Rows are points. The points of each table are mixes of a few directions, plus a little noise. Count the directions of each table, and those that both share. Where both have some left over, give the other angles between the two spaces (their principal angles), to ten degrees, smallest first.

First (7 x 2):
[[ 11 -22]
 [ 21 -41]
 [ -9  19]
 [ 14 -27]
 [  0   0]
 [-36  71]
 [  0   1]]
Second (7 x 2):
[[-21 -22]
 [-23 -25]
 [-20 -21]
 [ -1  -1]
 [ -2  -2]
 [ 58  62]
 [  9  10]]
Directions: first 1, second 1, shared 0; angles 70

First (5 x 3):
[[-66  11 -14]
 [ 26 -30  15]
 [ 15 -19   9]
 [-25  26 -13]
 [ 49  12   3]]
Second (6 x 3):
[[ 18   4   1]
 [ 45  11   3]
 [-34  -8  -2]
 [ 55  13   3]
 [-77 -19  -4]
 [ -8  -2   0]]
Directions: first 2, second 1, shared 1

First (8 x 6):
[[ 27 -37 -11  43 -28  -2]
 [-11  13   3 -16 -11 -31]
 [  6  14  13 -22  18  20]
 [-71 -54  62 -53  19 -69]
 [ -9   5 -15  13   9  16]
 [ -1  27 -23  10   2  14]
 [ 41  26 -10   4  -8  26]
 [ 18   7 -18  21  -1  28]]
Second (6 x 6):
[[ 24  -1 -38 -31   0  36]
 [ 29  -4  35  -4   9  43]
 [ 12  -2 -16   0  18  29]
 [-84   5  39  38 -22 -60]
 [  3   2   5 -11 -18 -22]
 [ 15   0 -24   9  12 -25]]
Directions: first 4, second 4, shared 2; angles 60, 70

First (7 x 9):
[[  6  24  22  12  27  29  23 -10  11]
 [  5  21  20  11  23  26  20  -9  10]
 [  2   8   8   4   9  10   8  -4   4]
 [  4  18  17   9  20  22  17  -7   8]
 [-18 -77 -72 -39 -87 -96 -74  33 -36]
 [  2   6   6   3   6   7   6  -3   3]
 [  0   1   1   0   1   1   1   0   0]]
Second (10 x 9):
[[-29   4  -8 -18  17 -11  -3  -4  70]
 [  3 -14  56 -35  -4 -47  -2  -2  17]
 [  6 -43 -37  17  26  -3  14 -56 -25]
 [ 20  36 -40   8 -10  14 -27  18  -4]
 [ 29  15 -49  25  -6  22 -15  -2 -44]
 [-45 -30  27   3  16  11  37 -11  26]
 [ 23  39 -14  -9 -16  -5 -32  27   6]
 [ 39 -26  -7   7  -1 -19  -2 -32 -63]
 [-13  -7   5  22  -3  30  21   5 -24]
 [-34  26  67 -19 -20   8  10  56  41]]
Directions: first 1, second 4, shared 0; angles 60

First (8 x 11):
[[ 18  12  -1 -76 -37 -69 -16 -23   6 -15 -35]
 [-11 -51 -23  63 -32 -63  -9  -2  21 -41  26]
 [  8  34   4   1  32  31  -1  -1 -33 -44 -18]
 [  6  33  17 -43  23  47   7   3 -13  36 -15]
 [ -5 -19 -13  48  -4 -21  -5   0  -1 -45  12]
 [ -3  -7  -5  19  -1  -5  -1   1   0 -13   6]
 [ -1  11  11 -23  10  31   7   5   2  44  -1]
 [-13 -13  10  10  10  49  16  17  17  78  25]]
Second (8 x 11):
[[ -8   3  15  26   6  29  12   1  17  59  10]
 [  9   2  20 -30  11  55  19 -13 -16  54  17]
 [ 10  15   4  26  10 -28  -3 -21   0  -7  -4]
 [ 15  10  -3 -28 -71 -47  -6 -15   8 -62 -43]
 [ -9   1   1  41 -13 -61 -17 -19  22  -8 -16]
 [  4   2 -26  -4  41  27   1  42 -18 -43  16]
 [ -9 -27  -9 -22  57 -36 -26 -25 -39 -19  24]
 [-12  -5  -2 -11 -41  61  19  49  27  25  -5]]
Directions: first 3, second 5, shared 1; angles 30, 40

First (11 x 14):
[[ 17 -48   4 -40 -50 -40  -7  32 -10 -16  73  -1 -22  40]
 [ -6   7  -5  -5  -1   2  11   2   2   0 -11  16   7  -3]
 [-16  19 -15 -11   3   5  30   5   5   1 -24  38  16  -9]
 [ -4  15  -4 -14 -20   4  25   0   4   1 -35  43  24  -3]
 [  5  -5   2 -10 -19  -6   4   4  -1  -2   1  12   4   8]
 [-14  43  -4  27  32  33  14 -25   9  13 -69  15  26 -32]
 [ 57 -47  49  12 -55 -15 -67 -18 -11  -2  27 -61 -15  32]
 [-44  18 -35   8  75   6  22  15   3   1  28 -10 -22 -23]
 [-46  28 -33  29  99  19  11   2   5   6  15 -29 -24 -36]
 [-12   3  -9   4  25   1   3   4   0   0  13  -9 -10  -6]
 [ 62 -32  51  -1 -89 -10 -45 -22  -7  -1 -20 -14  17  32]]
Second (11 x 14):
[[ 16   7   9  -5 -15   9  22  26 -32  14  27 -10  -2  -2]
 [ 23 -13  11 -19 -24 -12   2  17 -13   1  22  -1 -14  16]
 [ -1  -7  -2  -5   4 -12 -14 -19  24 -11 -28  15  -3   7]
 [ 29  45  15  -5  -9  32  56  32 -47  33 -20  15  10 -21]
 [ 10 -62  -1 -36 -14 -68 -71 -53  84 -49 -52  39 -32  55]
 [  7   2   4  -3  -7   3   8   9 -11   5   7  -1  -1   0]
 [ 17 -17   6 -21 -14 -23 -14 -10  21 -11 -24  21 -14  21]
 [-17  32  -6  25  19  35  26  11 -25  18   7 -14  21 -31]
 [-22 -45 -14  -4  10 -41 -63 -47  67 -40 -19   8 -13  28]
 [-31  31 -11  37  26  40  24  13 -30  19  31 -31  26 -38]
 [-30  27 -10  36  22  40  23  21 -38  20  50 -40  24 -36]]
Directions: first 3, second 3, shared 1; angles 40, 80

First (10 x 18):
[[   3    5  -20   10   -7  -12    1  -12   16  -16   -4   -1   18   -3
   -14  -16   16   -4]
 [ -16  -39   88  -67 -104  -54  -47  -26  -14   20  -27   60  -57   53
    68   62  -36  113]
 [   9   24  -47   39   82   50   33   30   -4    0   23  -43   26  -36
   -37  -31   12  -78]
 [   1    4   -8    6   10    6    5    3    1   -2    3   -6    5   -5
    -7   -6    3  -11]
 [   2    8   -8   12   47   35   16   25  -15   13   15  -22   -1  -16
    -8   -3   -6  -37]
 [   3    4  -23    8  -32  -33   -6  -29   30  -28  -13   10   24    5
   -15  -20   24   12]
 [  -2   -5   10   -9  -19  -12   -7   -7    1    0   -5   10   -6    8
     8    7   -3   18]
 [   2    4   -9    7    9    4    4    2    2   -3    2   -6    6   -5
    -7   -7    4  -10]
 [   3   11  -13   16   57   42   20   29  -17   13   18  -27    2  -21
   -12   -6   -6  -46]
 [  -5  -14   29  -23  -44  -25  -18  -14    0    3  -12   24  -17   20
    22   20   -9   44]]
Second (11 x 18):
[[  5  25 -14  30  33  28  19  19  -9   0  15   1  20 -17 -17 -12   1 -26]
 [ -8 -35  24 -43 -42 -32 -27 -21   5   4 -19   2 -34  22  27  22  -8  40]
 [  3  36  29  30  37  49  29  44 -36  27  30  18  15  -7   3  11 -22 -22]
 [ -7 -51  -8 -51 -59 -62 -40 -50  34 -20 -36 -14 -32  22  14   5  14  42]
 [  4  -1 -32   7  -6 -19  -1 -20  27 -22  -8 -14  19  -3 -19 -23  24 -13]
 [  4  -4 -69  15  25  -1  -9 -14  16 -32 -14 -20  -3 -33 -35 -32  21 -12]
 [  5  16 -47  30  43  25   8  10  -4 -15   4  -9   7 -34 -30 -24   8 -23]
 [ -3  -5  54 -20 -44 -24   4  -7   8  17   4   9  14  40  28  20  -3  10]
 [  6  49   2  52  72  73  36  57 -45  21  35  15  16 -32 -15  -1 -22 -37]
 [ -2   7  77 -14 -45 -16  16   4   2  29  16  17  28  49  35  26  -8   2]
 [ -7 -38 -17 -34 -15 -21 -35 -21   2 -10 -27  -6 -51  -6   9   9  -6  39]]
Directions: first 2, second 3, shared 1; angles 30

First (10 x 24):
[[ -6 -18  -1   8   1  -2  36   2  10  -2  -3 -10  16 -23  -1  14 -29 -22
    7  28  22  25   2 -30]
 [ -5 -31  10  20   5   4  44  -1  15  -3 -12  -6   5 -24   3  13 -30 -27
   14  32  22  32   3 -39]
 [-25   3 -23 -16  15  -5  68   3  14  -8  18 -33  53 -36  -3  43 -73 -21
  -21  84  40  39  16 -35]
 [ 15 -19  13  20 -14   0 -21   1  -2   5 -15  15 -23   5   1 -21  31  -6
   22 -42 -10  -9 -13   1]
 [ 28  -5 -11   8 -43 -19 -58  14 -16  16  -4  13  -7   5 -15 -38  62  -3
   18 -91 -15 -36 -30  25]
 [ 14 -22  52  33  12  27 -33 -15   2  -1 -36  38 -75  36  19 -29  47  16
   30 -40 -36 -12   0  10]
 [ -7  13 -34 -21 -10 -18  19  10  -1   1  22 -23  49 -23 -14  17 -28 -11
  -18  21  24   6  -2  -6]
 [ -1  32 -54 -36 -26 -32 -10  19 -14   7  36 -26  62 -20 -24   8  -9  -1
  -28  -8  19 -15 -11  18]
 [-10  50  45 -19  57  44 -50 -32 -10 -14  -7  33 -77  80  32  -8  30  76
  -25  10 -64 -33  33  60]
 [ -3  -2   4   2   4   3   5  -2   2  -1  -2   1  -2   0   2   3  -4   0
    1   7   1   3   2  -3]]
Second (10 x 24):
[[  -2  -31  -30   17  -47    3   88  -11    4  -39  -28   -5  -47   -9
   -10 -106  -18   42    0   73  -15   21  -22   36]
 [  19  -16   -8   -6   44   38  -18    6   16   37   16  -19  -13   51
   -25   24   13  -19   17  -29   20   -5   17  -13]
 [ -17   27   35   12  -23  -38    9   23  -11  -26    4    7   31  -65
    11   47   18  -19    3   -8  -31  -29    7   24]
 [ -25   51   25  -16  -22  -57  -78  -21  -35  -14   -6   44   63  -50
    60   37  -22   11  -44  -16   -1    9  -16  -34]
 [   8  -10   -2    1   14   16    8    7    9   11    6  -12  -10   16
   -15    7    9  -10   12   -8    3   -7    9    3]
 [  -8    6   26   21  -23  -21   53   32    0  -27    3   -9    4  -56
   -13   26   26  -21   20    8  -36  -34   11   45]
 [ -10   12    7   -1  -16  -20   -6   -6  -10  -13   -7   13   13  -22
    17   -4   -9    9  -13    8   -6    4   -8   -2]
 [  11  -25  -34   -6    6   27    6  -23    8   10   -8   -3  -31   48
    -6  -60  -20   26   -7   22   22   28  -12  -14]
 [  16    6    5  -21   63   27  -81    0    8   55   27   -6   19   53
    -5   74   12  -32    5  -65   32   -7   21  -43]
 [  10  -22  -24   -1    6   24   16   -9   10    8   -4   -9  -27   34
   -12  -41   -8   14    3   15   12   14   -4   -3]]
Directions: first 3, second 3, shared 0; angles 70, 80, 80

First (10 x 32):
[[   3  -13   -3   -6    5   34  -10  -14   -1   23   13    3   -9  -15
    11  -16  -25    2   -9  -16  -18   -7    7   17   41    2    3   -3
   -14  -20   11   12]
 [  -3   -8   18   30   19  -14  -13  -55   -5  -28  -33   12   16   12
     6   -4    2  -32  -19  -13   -5   42   27  -34   24  -11   15   17
    11   15  -17    6]
 [  -5  -18   22   36   28  -29  -18  -55   10  -25  -45    5   16   20
     3  -16    4  -41   -9  -13   -6   53   33  -21    1    0   22    1
    17   13  -19    0]
 [   4   18  -10  -14  -18   25   10   10  -25    0   23    6   -2  -13
     3   20   -3   20  -12    2    3  -24  -12  -15   30  -15  -13   21
   -10    0    6    9]
 [   2   20  -15  -26  -23    2   19   54   -3    9   28   -8   -9   -7
    -8   19   10   31   14   19   15  -38  -30   11  -28    2  -19   -3
    -6   -1   10   -8]
 [   1   39  -16  -23  -34  -14   31   62  -19  -16   23   -4    1    0
   -15   44   30   36   11   31   30  -37  -38  -19  -42  -11  -25   15
     1   20    1  -12]
 [  -6  -16    0   -6    9  -56    2   60   58   20  -14  -29   -8   22
   -20  -24   22   -1   54   23   14   -1  -15   61 -121   42    5  -61
    13   -4    2  -35]
 [   0  -27   10   13   22   13  -21  -39   14   15  -12    2   -2   -3
    11  -31  -23  -22   -6  -22  -22   22   24   18   29    9   16  -12
    -4  -17    2    8]
 [   5    2  -14  -23  -13   44    2   14  -11   27   34    2  -14  -23
     7   -1  -21   23   -6   -7  -10  -32  -10   18   39   -2  -10    2
   -19  -21   17   11]
 [  -1    4    9   19    6   -5   -3  -35  -16  -26  -18   11   13    6
     4    9    4  -16  -19   -7    1   23   14  -37   25  -16    6   24
     7   15  -12    7]]
Second (10 x 32):
[[-34  13 -13  14  13   6 -12  44 -21  -5   7 -65  19  23 -17  -5  62 -13
  -56 -40  -7 -26 -62 -19 -22   9  12 -45 -43 -32 -36  37]
 [ -3   0   1  -1  -2   2   0   4   0  -1   4  -4   2   1  -1   0   6   3
   -7  -2   2   0  -5   0  -2   1  -1  -3  -4  -4  -5   6]
 [  0   2  -2   3   3  -2  -1   0  -2   1  -3  -2  -1   2  -1   0   0  -4
    2  -2  -3  -2  -1  -2   0   0   2  -2   0   1   1  -3]
 [ 11   2  -4   4   7  -8   0 -13  -1   4 -14  14  -8  -1   2   1 -22 -11
   26   7  -9   0  17  -1   8  -2   5   8  12  15  16 -22]
 [ -7 -15  20 -20 -27  17   7   8  15  -7  34   4   9 -11   5   0  18  39
  -35   6  29  16  -6  14  -8  -1 -21   8  -6 -19 -21  36]
 [  8 -22  27 -29 -35  15  13 -10  26  -6  35  33   2 -22  13   1  -8  49
  -14  24  35  29  21  24   1  -5 -29  29  12  -7  -8  23]
 [-14  41 -51  53  65 -29 -24  18 -48  11 -65 -60  -4  40 -24  -3  13 -91
   28 -45 -66 -54 -37 -44  -2   9  53 -53 -21  15  15 -44]
 [  6  -6   7  -8  -9   3   4  -7   8  -1   7  14  -2  -7   5   1  -9  12
    3  10   8   9  11   7   3  -2  -8  11   7   2   2   1]
 [ 14 -22  27 -28 -33  12  14 -18  27  -4  29  42  -2 -24  15   2 -19  45
   -1  29  33  31  30  24   6  -6 -28  34  19   0   0  13]
 [ 20   7 -12  11  18 -17  -1 -25  -4   8 -32  24 -16   0   3   2 -41 -28
   54  11 -22  -3  31  -4  16  -3  13  12  23  30  33 -46]]
Directions: first 3, second 2, shared 0; angles 70, 80

First (8 x 32):
[[  99   27  -25   -6    9    7  -14  -63  -65   10    7  -25 -114   41
    20   50   41   39    7  -50  -44   11  -76  -26    0    0   45   31
   -48   -3   13  -22]
 [  44   12  -10   -2    4    3   -7  -27  -29    4    3  -10  -51   17
     8   22   17   17    3  -22  -19    5  -33  -11   -1    0   20   14
   -20   -2    6  -10]
 [  -4   -1    1    0    0    0    1    3    3    0    0    1    3   -2
    -1   -1   -1   -1    0    1    2   -1    2    1    0    0   -2   -1
     3    1   -1    1]
 [  37   10  -10   -2    3    2   -5  -24  -24    4    2  -10  -43   15
     8   18   16   15    2  -18  -16    4  -29   -9    0    0   17   11
   -17   -1    5   -9]
 [-105  -29   27    6   -9   -7   15   68   68  -11   -8   27  121  -43
   -21  -52  -45  -41   -8   52   46  -13   81   28    0    0  -49  -33
    51    3  -14   24]
 [ -20   -5    5    2   -3   -2    3   14   13   -3   -2    6   23   -8
    -5  -10   -9   -8   -1   10   10   -2   15    5    0    1   -9   -5
     9    1   -2    4]
 [ -13   -3    3    1   -2   -1    2    7    8   -2   -1    3   13   -5
    -2   -6   -5   -5   -1    6    6   -1    9    3    0   -1   -6   -3
     7    1   -2    3]
 [ -39  -11   10    2   -4   -3    5   24   25   -4   -2    9   44  -16
    -8  -19  -16  -15   -3   19   17   -5   31   10    0    0  -19  -12
    18    2   -5    9]]
Second (11 x 32):
[[ 18  13 -13  13  22   4  37  19 -13  15 -26   2 -10  16 -15   0  -2  23
   -3  18  21 -20   1  10 -12  23  28  -2 -15 -14  -6  -7]
 [-22  -9 -46  27 -16 -25 -19 -10  22 -24 -22  -5  17 -36  -1  33  -7 -66
  -64  31  29  21  16 -36  36 -23 -29  16  -8  -9 -33  -9]
 [ 40 -18  31 -28 -15 -14 -34 -13 -28  42  40 -11 -35  -3  -7  -4   2  57
   38 -18 -20 -10 -10 -13 -18  16   1  13 -15  46   5 -18]
 [ 22  19  -6  11  14  19  23   8   8  -4 -23  -9 -16  27 -12   6   2  17
    6  18  13  10   3  14 -13  14   1 -14   2 -42  19  -3]
 [ 24 -33  66 -48   9  10   9  59  32  30  19  -6  -1  24 -31 -39 -14  48
   34   4   7 -17  23  -7 -37  13 -16 -55  46   9  18 -30]
 [ -1  -4   4  -7   3 -11   3  -2 -32  19  14  12  -2  -9   9 -11   2  15
    8 -20 -12 -29 -14   0  -1   5  31  15 -17  39 -17   3]
 [ -9  32  -5  35 -39  15 -53 -60  17 -20  10 -27   5  -9  -4  28  -1  15
   44  30  -5  72  25  43  -4  14 -70  30 -12 -46  54  36]
 [-13   1 -38  -3   3 -13  -6 -36 -29 -35   3  16 -14 -12  51  23  25 -73
  -52 -57 -37  -6 -55 -35  45 -50  39  24 -12  26 -35   5]
 [-25  16  31   0  20  27  42  35   7   9  -7  16  36  20 -11 -42 -12  39
   47   9   7 -20  22  58 -31  29  12 -22  17 -17  26  26]
 [-18 -29  -7  -5 -17 -27 -24   4  11   0   8   3  17 -33  -1   5  -9 -33
  -33   7  10  -3  12 -34  20 -18 -17   6   2  29 -31 -14]
 [-14  13 -16   4  15  14  22  -3   3 -33 -16  10   3  14  23   4  13 -42
  -23 -22 -13   2 -22   1  17 -24  19  -8  11 -21  -2  11]]
Directions: first 1, second 6, shared 1
